Rows are points. Each copy is the shape, with its points in the same order, stretched, turned, moved and blurred by noise. Is it also mirrored, or only turned?

Shape, 8 rows:
0; -7
-20; 17
-2; -3
-16; -9
6; -9
-9; -1
-5; 75
5; -10
Copy 1 (8 x 2):
-14; -3
6; 25
-8; 1
-1; -1
-22; -4
-7; 4
-15; 95
-16; -3
Copy 1 is: mirrored
Copy 2, 8 rows:
-2; 9
-16; -20
-3; 5
-18; 10
2; 12
-11; 2
17; -81
1; 14
Copy 2 is: mirrored
Copy 3, 8 rows:
3; 5
-28; 14
-4; 4
-5; 22
3; -1
-8; 11
-72; -25
2; 1
Copy 3 is: mirrored

Shape (6 x 2):
-14; 8
33; 38
33; -38
-20; 17
3; 38
29; -25
Copy 1:
-19; -6
15; 47
45; -21
-22; -3
-9; 27
37; -12
Copy 1 is: only turned
Copy 2:
-1; 16
39; -14
-21; -47
3; 23
27; 11
-10; -38
Copy 2 is: only turned
Copy 3 (6 x 2):
14; 24
-39; 32
-33; -43
19; 29
-6; 46
-28; -27
Copy 3 is: mirrored

Shape, 7 rows:
17; -16; 2
-7; -10; -2
-58; -24; 5
33; 44; 7
31; -2; 47
24; -16; -39
-23; -35; -27
Copy 1, 7 rows:
31; -11; -8
7; -9; -6
-35; -8; -30
43; 25; 31
59; 24; -35
24; -38; 27
-13; -37; -5
Copy 1 is: mirrored
Copy 2:
10; -17; 5
-5; -5; -3
-29; 6; -37
28; 21; 38
47; 0; -4
-8; -28; 28
-31; -21; -9
Copy 2 is: mirrored
Copy 3, 7 rows:
19; -6; -9
-9; 7; 4
-55; 37; -21
66; 16; 12
48; 20; -43
16; -37; 31
-41; -12; 12
Copy 3 is: mirrored

Shape (10 x 4):
-20; 32; 3; -5
6; -27; -11; -29
1; -14; 45; -55
-12; 15; 8; 52
19; -3; 50; 26
8; -14; -33; -7
4; -33; 26; -44
3; -7; 47; 19
33; -9; -39; -9
-22; -14; 6; -2
Copy 1:
-13; 28; 3; 4
5; -19; -28; -19
-7; -37; 25; -26
-11; 17; -15; 55
9; -27; 14; 42
13; 1; -42; -7
-3; -44; -1; -22
-4; -26; 12; 34
40; 4; -41; -9
-21; -9; -18; 6
Copy 1 is: only turned
Copy 2, 10 rows:
15; 45; 6; -6
-30; -19; -9; 3
-17; -26; 43; -34
16; 57; -1; 59
21; -2; 35; 44
-25; 0; -32; 20
-34; -32; 25; -8
11; 5; 37; 39
-8; -19; -49; 14
-22; 21; 9; 21
Copy 2 is: only turned
Copy 3:
3; 38; -9; -5
-37; -19; -15; -36
-48; 26; 32; -67
2; 17; 11; 59
-11; 8; 66; 17
-15; -26; -32; -9
-61; 1; 17; -50
-26; 17; 52; 15
4; -45; -28; -22
-45; 16; -6; 3
Copy 3 is: only turned

Shape:
-26; 21; 8; -30
22; 39; -34; -4
14; -14; 14; 26
-8; -7; 18; -11
-19; 26; 1; 11
10; -11; 0; -11
1; -12; 9; 24
-22; -12; -12; 21
11; 8; 5; 29
-17; -6; -7; -95
Copy 1 (10 x 4):
-36; 24; 10; 6
-4; 32; -32; -18
28; 1; 17; -4
-13; 6; 32; 8
-4; 22; 0; 26
-5; 8; 15; -24
16; -7; 14; 3
2; -27; 3; 14
23; 7; 8; 10
-82; 17; 13; -47
Copy 1 is: only turned
Copy 2:
-48; 8; -9; -20
22; 19; -12; -47
11; -9; 27; 7
-32; -9; 2; -2
-17; 27; 7; -14
-6; -20; -7; -2
7; -1; 20; 8
3; 15; -6; 19
17; 11; 32; -6
-63; -32; -59; -28
Copy 2 is: only turned

Shape (9 x 6):
-8; 16; -12; -27; -24; -14
-18; -9; 4; 6; -26; 0
24; -3; 23; 3; 13; -11
8; -7; 78; -20; 3; -12
-10; 15; 10; 2; 95; 19
-8; -5; -14; 2; 9; -10
48; -37; -10; -17; -13; 11
10; 9; -11; -24; -14; 19
13; 18; 1; -2; -20; 6
Copy 1 (9 x 6):
-2; 9; 11; -21; -20; 18
-20; -25; 5; 4; -6; 15
24; -4; 0; 21; 13; -7
22; 7; 52; 55; 30; 5
-4; 28; -54; 14; 94; -13
-4; -17; -13; -14; 16; 0
44; -38; -29; 13; -14; 35
2; 7; -19; 0; -17; 36
2; 4; -14; 7; -22; 5
Copy 1 is: only turned
Copy 2, 9 rows:
1; 6; 3; -21; -10; -30
-6; -27; -11; -15; -2; -4
21; -5; 20; 13; 20; 7
28; -32; 33; -17; 52; 6
-65; 34; 75; 10; 6; 27
-15; -11; 15; 6; -16; -10
52; -12; 26; 4; -26; 37
3; 20; 10; -24; -10; 10
13; 12; -10; -14; 5; -3
Copy 2 is: mirrored
Copy 3 (9 x 6):
3; -15; -6; -35; -18; -18
-4; -9; -18; 13; -28; 9
-5; -29; 24; 25; 21; -6
-26; -48; 69; 32; -21; 2
63; 37; 57; 36; 50; -12
6; 4; -9; 15; 11; -21
17; -75; -17; 40; 11; -17
33; -32; -9; -12; -2; 7
1; -29; -7; -10; 9; 15
Copy 3 is: mirrored

Shape (12 x 8):
8; 26; -21; 29; -15; -12; 17; -7
-4; -27; 41; -25; 24; -12; -33; -20
-57; -36; -23; 20; -13; 29; 14; -10
-22; 19; -19; -7; 5; 1; -12; 2
6; -48; 16; 1; 32; -15; -56; 4
-8; -6; -25; -1; 24; 21; -25; -44
-40; -44; -21; -39; -12; 11; -40; 1
-55; 17; 5; 12; -6; -36; -35; -53
-50; -40; -16; 20; -33; 20; -19; -8
15; 19; 41; -36; 19; 35; -53; -3
-6; 25; 7; -8; -30; 15; 1; -43
3; 12; 33; 11; 35; 14; -4; 12
Copy 1, 12 rows:
-31; 3; -30; -19; -9; -35; -9; -16
69; -34; 43; -5; 5; 6; -5; -7
-43; -29; 17; 42; 11; -5; -21; -17
-24; -5; 19; -9; 14; -26; -11; 8
61; -37; 28; 12; 10; -6; -24; 30
16; 12; 12; 6; 40; -30; -39; -6
-2; -63; 57; 13; 44; -4; -28; 13
14; -25; 58; -1; -36; -64; -38; -33
-30; -47; 26; 28; -5; -12; -43; -14
45; 22; 30; -36; 17; 40; -12; 2
-5; 2; 8; -28; -1; -8; -14; -49
22; 21; -4; -3; -4; 16; 11; 7
Copy 1 is: only turned
Copy 2, 12 rows:
-12; -4; -22; 10; -28; -37; -10; -23
33; -3; 29; 9; 49; 36; -9; 7
-60; -49; -19; 2; 19; 17; 42; -34
-14; -1; -15; -19; 14; -12; -10; -12
3; -4; 15; 20; 38; 41; -6; 46
-11; -25; 4; 9; 68; -15; 9; 1
-21; -49; -12; -34; 48; 37; -11; 6
-25; -40; 57; -16; 18; -34; 7; -26
-61; -57; -4; -1; 15; 22; 14; -26
35; 35; 0; 5; 67; 27; -57; -12
12; -25; -2; 3; 24; -19; -26; -54
10; 40; -6; 22; 19; 18; 3; -12
Copy 2 is: only turned

Shape, 14 rows:
32; 33; 8; 7; 14; 36; -18; -24
-32; 3; -9; -36; -53; 18; 34; 24
-2; -9; 36; -3; 1; -25; 19; 33
21; 23; -4; 36; 18; 28; -11; -15
-16; -12; 25; 31; -55; 47; -8; -34
-21; -10; 28; 5; 8; 3; -7; -12
28; -19; -25; -7; -53; -24; -41; 9
28; -48; 23; -12; 22; -25; 37; 39
10; 9; -18; 15; 16; 32; 0; -10
3; -36; 14; -27; 8; -29; -12; -18
26; 5; 18; 24; -31; -21; 26; -2
-24; -6; 5; 9; -40; 18; -35; -31
-26; 24; 21; 26; 16; 47; -18; 39
-38; -7; -1; -13; -15; -17; 34; 8
Copy 1, 14 rows:
-5; 50; 16; 39; 17; 60; 7; 17
40; -6; -46; -54; -41; 4; -39; -19
9; 1; 22; -6; -72; -17; 15; 27
-21; 44; -3; 57; 9; 38; 0; 22
-5; -17; -61; 30; -25; 77; 13; -13
-18; -16; 6; 4; -24; 25; 24; 27
17; -26; 16; 39; -22; -1; -27; -64
48; 2; 19; 22; -74; -49; 32; 48
1; 31; -13; 35; 18; 24; -10; 29
20; -20; 28; 6; -12; -13; 36; 9
6; 27; -13; 25; -54; -11; 25; -28
-17; -25; -17; 17; -2; 51; -3; -21
-34; 9; -1; 17; -42; 54; -35; 65
4; -6; -23; -39; -34; -35; -1; 3
Copy 1 is: only turned
Copy 2, 14 rows:
28; 19; -19; 13; 16; 54; -14; -21
33; 3; -19; -40; -24; -7; 50; 43
1; -12; 37; -3; 17; -30; 16; -20
22; 10; -11; 49; 20; 51; -3; -16
-14; -25; -8; -1; -39; 88; 42; -16
-24; -14; -6; -5; 7; 16; -2; -31
20; -32; 17; -17; -45; -13; -44; 27
27; -23; 6; -9; 21; -58; 19; -49
26; 2; -31; 28; 14; 30; 8; -11
-6; -16; -12; -27; -13; -20; -30; -37
11; 3; 38; 20; -37; 0; 33; -18
-29; -21; -10; -12; -36; 52; -10; 6
1; -25; 2; 25; 70; 37; 21; 3
-6; 4; -7; 0; -15; -34; 35; 6
Copy 2 is: only turned
Copy 3 (14 x 8):
10; 38; -3; 13; -36; 34; -39; -12
10; -37; 26; -22; 1; 18; 32; 68
2; -16; 4; 23; 38; -26; -17; 33
-19; 23; -10; 20; -29; 27; -29; -26
-21; -23; 69; 0; -29; 43; -40; -5
-18; 15; 29; 0; 22; -15; -14; -4
50; -24; 16; -26; -38; -37; -24; -5
6; -23; -29; -1; 68; -31; -36; 24
-21; 17; -16; -7; -19; 22; -14; -14
25; 18; 19; -31; 35; -42; -17; -21
26; -32; 13; 31; 2; 13; -16; -4
-2; 3; 60; -19; -31; -1; -10; -15
-67; 15; -1; 22; -19; 0; -26; 44
-5; -20; 13; -5; 30; -8; 37; 25
Copy 3 is: only turned
Copy 4, 14 rows:
16; 27; 16; 22; 46; 7; -29; -19
-51; -27; -40; 48; -16; 6; -29; 37
-18; -3; 33; -9; -20; -15; -28; 39
22; 18; 9; 4; 30; 25; -20; -8
-12; -49; 20; 47; 19; 37; -38; -9
-25; -16; 32; -1; 16; 2; -11; -3
9; -19; -19; 0; -4; -26; -89; -14
11; -8; 35; -13; -16; -50; -3; 62
13; 10; -13; 17; 30; 9; 1; 1
-34; -22; 27; -22; 6; -50; -23; -9
6; 6; 30; 24; -33; -14; -43; 5
-27; -39; 9; 15; 20; 25; -49; -32
-1; 3; -7; 1; 42; 53; -33; 43
-50; -12; -7; 10; -38; -6; -8; 10
Copy 4 is: mirrored

Shape:
-12; 34; 33; 21; 5; -5; -21; -13; -29
62; -39; -7; -21; 5; 8; 17; -5; 23
-28; 2; 2; 18; 2; 23; -13; -1; -45
67; -24; 2; -70; -4; -19; -1; -7; 10
-23; 10; 5; 26; 19; -1; -18; -1; -35
-2; 22; 15; 45; 26; 10; -6; 33; -36
-8; 32; 4; 46; 12; -5; -31; 14; -8
33; -47; 44; -35; 25; -11; 1; -10; 21
-31; 21; 25; 7; -14; 12; 6; 12; 7
-41; -26; 5; -7; -3; -65; 9; -37; 26
39; -30; 5; -54; 19; -23; 13; 33; 4
-25; 17; -2; 10; 33; 21; -44; 14; 2
-18; 44; 1; 19; 46; 16; 9; -7; -18
Copy 1, 13 rows:
27; 23; 23; 10; 24; 12; 36; -9; -35
-48; -38; -13; -36; -7; 9; -20; -32; 9
2; 5; 26; 21; 21; -7; 10; 18; -44
-48; 10; -29; -76; -12; 25; -20; -18; 9
11; 2; 16; 22; 36; -2; 8; 0; -42
27; -7; 22; 6; 45; -4; 2; 19; -19
45; -7; 10; 27; 30; -19; 8; -18; -19
-63; 8; -5; -30; 31; 9; 3; -31; 3
-7; 2; 2; 23; 2; -5; 33; 20; -6
-38; -9; -66; 37; 27; 0; 14; -20; -57
-46; -9; -33; -65; 22; -3; -29; 15; 11
18; 25; 20; 31; 32; -20; -18; -6; -6
23; 5; 9; 39; 32; 35; -10; 11; -15
Copy 1 is: only turned
Copy 2, 13 rows:
28; -9; 20; 48; -20; 11; 5; -10; -20
21; 35; 28; -43; 27; -30; 29; 30; 55
23; -18; 4; 35; -22; 43; 24; 17; -15
-5; 4; 46; -57; 44; -66; 31; 12; 42
12; -6; -4; 47; -21; 25; 5; 8; -22
12; 9; 18; 56; -27; 41; -21; 35; -11
4; 16; 3; 45; -32; 32; -22; -12; -2
28; 0; 12; 6; 32; -61; 22; 23; 65
58; -26; 1; 18; -6; 23; -11; -9; 19
45; -23; -74; -9; -1; -66; 7; -43; -5
-6; -11; 17; -31; 40; -51; -5; 40; 40
-3; 1; 2; 53; 4; 47; -5; -10; 23
36; 16; 4; 54; 18; 53; -5; 5; -39
Copy 2 is: mirrored

Shape (17 x 11):
21; 17; -3; 22; 27; 3; 46; 13; -7; 19; -29
-11; 2; 24; 18; -46; -23; 11; 1; 0; -11; -44
24; -2; 4; 4; 9; -7; -18; -1; 5; 23; -32
12; -46; -36; -3; -22; -6; 38; -26; 30; -9; 29
-50; -15; -59; 11; -8; -2; 7; 3; -29; 48; 33
20; -9; -19; -52; -22; -19; 16; -13; -3; -17; -17
13; 15; 14; 1; -13; -29; -31; 41; 40; 41; -28
-23; 8; -9; -17; -6; 38; -40; 21; -24; 2; -54
-8; 17; 15; 9; -25; 54; -32; 18; -26; -53; -19
-15; -5; -17; -11; -1; 19; 0; 6; 41; 18; 11
18; 19; 3; -20; -25; 16; 9; 5; 10; -27; 31
-22; -31; 17; -48; -13; 15; -1; -20; 30; 46; 50
9; -32; 62; -2; -9; 12; 6; 25; -15; 31; -26
19; -48; -16; -18; -8; -12; -25; 17; 1; 20; -30
-24; 7; 28; 2; 42; -6; 18; -28; 1; -6; 30
-39; -3; 2; -15; 3; -6; -78; 11; 26; -11; -33
-17; -8; -6; -6; -34; -25; 27; 26; 27; -41; 7
Copy 1, 17 rows:
-5; -13; 46; -11; 35; -6; -19; -36; -11; -47; 2
43; 24; 54; 5; 18; -4; 6; 21; 31; -2; -27
1; 18; 15; -34; 35; 22; -3; -15; 13; -3; -20
38; 58; 19; 15; -67; 25; 41; -8; -38; -10; 42
-12; 67; -11; 68; -40; -10; -30; -7; -58; -14; -3
23; 36; 3; -2; -5; -18; 68; -24; -4; 19; 17
-13; 8; 21; 0; 60; 62; 6; 22; 51; -7; -34
-42; 24; 5; -24; 38; -19; 0; 25; -5; 25; -57
-7; -26; 8; -33; 11; -31; -12; 64; 1; 39; -38
-30; 32; 21; 6; -33; 27; 9; 14; 10; -3; 3
8; -20; 7; 6; -26; 0; 18; 22; 10; 33; 18
-16; 29; 3; 24; -91; 34; 26; -17; 20; 25; -26
6; -31; 27; -14; 18; 24; 2; -10; 8; -15; -88
3; 47; -13; -18; 27; 35; 40; -6; -26; -6; -34
12; 5; 6; -10; -60; -36; -23; -19; 48; -22; 8
-20; 62; -19; -36; 11; 6; 12; 60; 61; 17; -40
28; 23; 20; 30; -23; -3; 44; 45; 19; -16; 17
Copy 1 is: only turned
Copy 2, 17 rows:
-19; 29; 10; -32; 13; -16; -2; 0; 32; -36; -28
17; -15; 2; -24; 25; -50; -29; -4; 39; 8; -5
17; -3; -4; 2; 27; -5; 23; -2; 11; 0; -35
-28; 20; -50; 33; 40; 18; -9; -22; 15; 7; 20
-21; -24; -5; 8; -34; 28; 44; -8; -1; 28; 61
0; 30; -29; -17; 70; 7; 17; -14; 10; 6; 12
-11; -29; -35; -7; 20; -23; 29; 20; -1; 41; -45
26; -39; 41; -42; 12; -3; 14; -54; -19; 10; 5
31; -30; 34; -46; 16; 11; -62; -63; 2; 15; -3
-28; -10; -9; 21; 21; 11; 17; -17; -20; 32; 7
-6; 17; -22; -14; 39; 25; -26; -13; 15; 36; 1
-24; -45; -9; 43; 49; 45; 32; 37; -3; 30; 31
6; -68; -7; -36; 41; -3; -9; 24; 33; -28; -23
10; -29; -41; -4; 32; 2; 35; -21; -2; 1; -8
-2; 32; 20; 8; 29; 23; -1; 48; -23; -24; 16
30; -28; 6; 4; 13; -13; 28; -22; -70; 45; 7
-29; 10; -39; -27; 38; -21; -26; -17; -7; 28; 10
Copy 2 is: only turned
Copy 3 (17 x 11):
-3; -31; 19; -2; -1; 3; 20; 11; -26; -18; -8
-23; -1; -29; 12; -61; 18; 6; 19; 7; -23; -11
0; -12; -20; -3; -6; -23; -28; -16; 5; -25; -20
32; 0; 25; 36; -39; 2; -2; -25; -16; 64; -27
-29; -3; 25; -6; -22; -8; -30; -14; -49; 60; 45
-23; -19; -27; 18; -19; -27; -25; 21; 22; 44; -49
-5; -29; -26; 25; -11; 23; -69; -14; 21; -29; 5
-61; 13; -32; -47; 5; 22; -19; 6; 17; 0; -17
-22; 54; -20; -56; 1; 24; -3; 43; 24; -3; -30
11; 2; -2; 11; 10; 28; -28; -29; 0; 34; 5
29; 20; -14; 8; 7; 5; -24; 40; 19; 36; -20
17; -2; -1; 33; -1; -25; -23; -53; 35; 65; 43
-23; -9; 17; 11; -36; -11; 18; -13; 65; -28; 8
-35; -9; 8; -1; -28; -15; -45; -29; 30; 5; -34
11; 31; -6; 40; 28; -26; 28; -1; -16; -11; 20
-51; 43; -56; -3; 7; 20; -56; -20; 13; -15; -19
-15; 11; -4; 45; -31; 41; -14; 27; 1; 26; -27
Copy 3 is: mirrored
Copy 4:
-10; 6; -9; 22; 25; -27; 45; 1; -11; -6; -2
-19; 19; 47; -2; 27; -6; 7; 29; 42; 20; -4
5; 20; 27; 14; 25; -23; 33; -23; 18; 4; 5
-11; 25; 10; -36; -40; -43; -2; 7; -34; -11; 45
-42; -44; 0; -18; -48; -19; -7; -56; -18; -18; -42
0; 30; 25; -26; -17; 15; 30; 21; 17; -28; 28
-23; 10; 5; -9; 32; 3; 3; -32; 43; 47; 23
32; 4; 26; 54; -14; -8; 14; -17; 58; 1; -55
65; 39; 42; 53; 12; -14; -26; 19; 40; -4; -60
-1; 16; -12; 5; -28; -16; -5; -32; 2; 18; 27
30; 35; 8; -13; -3; 13; -5; 4; -6; -3; 5
-8; 3; 21; -29; -70; 12; 21; -24; -39; 55; 10
28; -21; 43; 4; 13; -28; 52; 18; 9; 68; -33
18; -5; 32; -12; -15; -34; 33; -17; 38; -1; 15
21; 14; 49; 46; -15; 9; 18; -11; -64; 34; 7
26; 18; 67; 49; -14; 4; -13; -41; 61; 32; 11
-5; 13; 20; -22; -6; 2; -27; 24; 8; 3; 48
Copy 4 is: only turned
